Rows are points. The last column is the point's height on a tilted bowl or saddle (a function of degree 2), plus a little noise. Count its main directions that bend up, bend down and stay straight.
(in the rows, 128 means zero)

Points, 16 rows:
[[135 116 160 132]
 [ 72  71 126  57]
 [122 154 120 139]
 [109 148  92 159]
 [ 89 153 129 120]
 [146 115 142 127]
 [199 106 127  71]
 [123 123 149 125]
 [165 106 145 123]
 [120 162 132 129]
 [144 105 148 133]
 [130 173 119 144]
 [124 159 113 147]
 [150 108 190 156]
 [ 95 117 141 110]
 [120 151 130 130]]
Directions: 1 up, 2 down, 0 straight

Points, 24 rows:
[[100  99 167 111 129]
 [122 129 124 153 135]
 [ 81  88 123 117  92]
 [121 161 127 114 130]
 [163  92 118  93 104]
 [ 90 134  90 105 109]
 [146 146 149 144 121]
 [131 133  97 107 133]
 [126 125 100  95 128]
 [139 115 115 159 130]
 [143 123 165  85 121]
 [103 100 118 140 125]
 [ 88 192 146 153  44]
 [129  91 118  98 124]
 [106 140 101 138 127]
 [113 156  94 111 133]
 [146 168 137 136 109]
 [139 142 152 174 106]
 [109 148 149 123 123]
 [108  89  85 118  90]
 [ 68 134 107 142  77]
 [165 109 177 152 127]
 [111 119 133 118 140]
 [167 133 194 164  79]]
Directions: 0 up, 3 down, 1 straight

Points, 24 rows:
[[149 136 130  90 143]
 [162 111 114 142 143]
 [ 85 145 102 127 146]
 [ 77 173 141 148 160]
 [166 136 170 159 162]
 [ 89 139 119 126 136]
 [121 147 139 111 130]
 [113 118 124  79 150]
 [107 129 137 115 129]
 [174 132  97 157 162]
 [148 150 146 151 137]
 [118 109  82 150 154]
 [ 87 112 147 137 143]
 [134  99 129 157 144]
 [ 86 131 187  89 185]
 [148  90 139 144 148]
 [122 132 148  84 148]
 [109 167 132  93 152]
 [140 156 126 147 133]
 [179 148  79  80 198]
 [145 143 140 184 161]
 [ 87 115 132 120 138]
 [110 168 129 114 139]
 [117 131 147 158 137]]
Directions: 4 up, 0 down, 0 straight

Points (42 x 7):
[[116 103 104 104 119 141 141]
 [132 108 164 118 148 107 141]
 [104  89  84 125 127  82 168]
 [113 127 158 150 118  87 146]
 [109  96 127 127 100 160 150]
 [142 168 130 174 135 116 145]
 [134 134  76 150 156 190 136]
 [160 152 111 113 118  78 149]
 [147 162  74 148 144 167 141]
 [129 104 177 123 142 127 155]
 [156 121 144 109  98 124 148]
 [161 103 110 134  74 153 162]
 [183 121 126 159  77 130 174]
 [119 143 150 130 116 117 147]
 [129 154 155 144 153 132 149]
 [119 180 140 144 128 131 149]
 [151 134 192 168  99 108 159]
 [111 116 182 127 183 142 177]
 [155 198 112  98 146  90 170]
 [151 146 121 146 120 141 144]
 [114 148 122 141 106 130 145]
 [187 112 148 200 155 128 166]
 [111 139 138  68 157 125 151]
 [186 127  79 114  76 104 181]
 [128 150 135 119 150 122 144]
 [122 127  87  92 170 130 153]
 [135 121  95 138 138 153 143]
 [ 87 150  89  91 154 118 160]
 [118 169 159  95 116 104 159]
 [130 148 129 104 138 126 143]
 [164 130 137 152 129 122 147]
 [134 144 142 112 118 179 140]
 [152 146  88 102 114 131 146]
 [156 120 129 163  87 157 158]
 [155 128 172  78 111  86 137]
 [133 161  91 132 116 150 136]
 [137  80 122 172 109 133 168]
 [133 112 114 180 134 133 153]
 [ 80 144 108 132 117 131 151]
 [103 144 128 119 101 121 150]
 [160 160 163 152 145 140 155]
 [135 118 144 149  89 111 155]]
Directions: 4 up, 1 down, 1 straight

Points (40 x 7):
[[117 151 124 119 100  98 149]
 [130  78 158 122 112 128 164]
 [ 70 125 120 138 108 139 159]
 [112 122 116 170  97 141 157]
 [ 78 123 159 113 171 149 150]
 [ 94 113 101 156 146 118 143]
 [107 103 182 113  96 195 145]
 [143 146  69 142 154 156 128]
 [176 123 174 118  92 107 194]
 [148 165 119 160 138 143 139]
 [133 132 162 107 144  78 122]
 [117 126 166  98 123 137 136]
 [ 69 115 162 132 159 179 163]
 [127 131 128 143 122 133 139]
 [165 138 139 144 116 144 140]
 [169 145 133 104  94 154 137]
 [133 115 120 157 139 169 134]
 [122 173 157 116 113 120 126]
 [150 110  90 115 132 134 121]
 [161 141 100 168 163 159 128]
 [130 188 125 169 131 109 172]
 [101  94 109 140 172 138 154]
 [112 117 150 112 153 137 144]
 [141 117 109 160  85 119 144]
 [ 77 146 205 105 148 157  80]
 [106  94 146  97 132 132 150]
 [154 113 121 127 131 161 131]
 [125 151 124 112 120 102 142]
 [151  86 113 138 122 102 112]
 [172 125 131 138 146 146 139]
 [ 95 135  81  96 124 136 142]
 [111 125 119 133 111 185 119]
 [124 149 119 110 117 123 139]
 [103  94 158 157 108 164 169]
 [ 73 198 114 147 139 114 199]
 [104 149 124 129 144  97 140]
 [ 76 140 104 107 179 100 170]
 [118 137 138 135  84 160 138]
 [106 105 124 110 169 178 167]
 [132  98 121 154 168 101 114]]
Directions: 3 up, 2 down, 1 straight

Points (45 x 7):
[[105 106 136  93  77 140 121]
 [147 177 146 124 108 192 121]
 [138 137 134 166 118 103 129]
 [136 146 134 167 135 118 130]
 [152 148  93 137 158 113 102]
 [133 124 125 155 126 148 114]
 [124 149 119 135 166 131 121]
 [182  95 127 129 114 140  91]
 [180  89 179 138 124 146 103]
 [111 116  75 132 108 137  91]
 [147 159 161 122 141 156 126]
 [144 125 170 103 109 148 109]
 [108 145 121 103 124  82  91]
 [128 123 109 168 110 138 117]
 [179  88 164 120 146 150  97]
 [128 137 124 134  80 125 121]
 [ 96  92 105 126 107  79 153]
 [ 98 120 122 105 134 100 123]
 [100 122 112 173 145 117 139]
 [128 137  87 160 105 107  96]
 [125 135 121 148  96 177 101]
 [111 135 112 202  90 125 146]
 [173 138 141 117 136  74 109]
 [115 102 121 120 112  64 139]
 [147 133 143 117 102 159  99]
 [ 92 138 127 153 135 102 132]
 [163 103 128 145 172 108 154]
 [113 125 106 134 119 175  83]
 [121 152  93 125  69 119  95]
 [158 169 102 102  85 115  72]
 [158 156 104 125  93 148  92]
 [ 90  98 133  96 137 111 142]
 [143 134 148 150 148 123 138]
 [146  98 146 106 120  77 140]
 [107  72 138 107 162 103 175]
 [132 121 153 104  81 131 122]
 [108 147 188  86  86  90 147]
 [152 129 120 149 127 144 109]
 [160 112  92 152 135 166  81]
 [176 118 129 111 116 129  97]
 [150 153 133 135 142  90 109]
 [183 177 149 120 112 174 129]
 [154 120  87 131  85 133  85]
 [148 121 135 146  64  85 136]
 [122 107 153 105 137 179  71]]
Directions: 2 up, 1 down, 3 straight
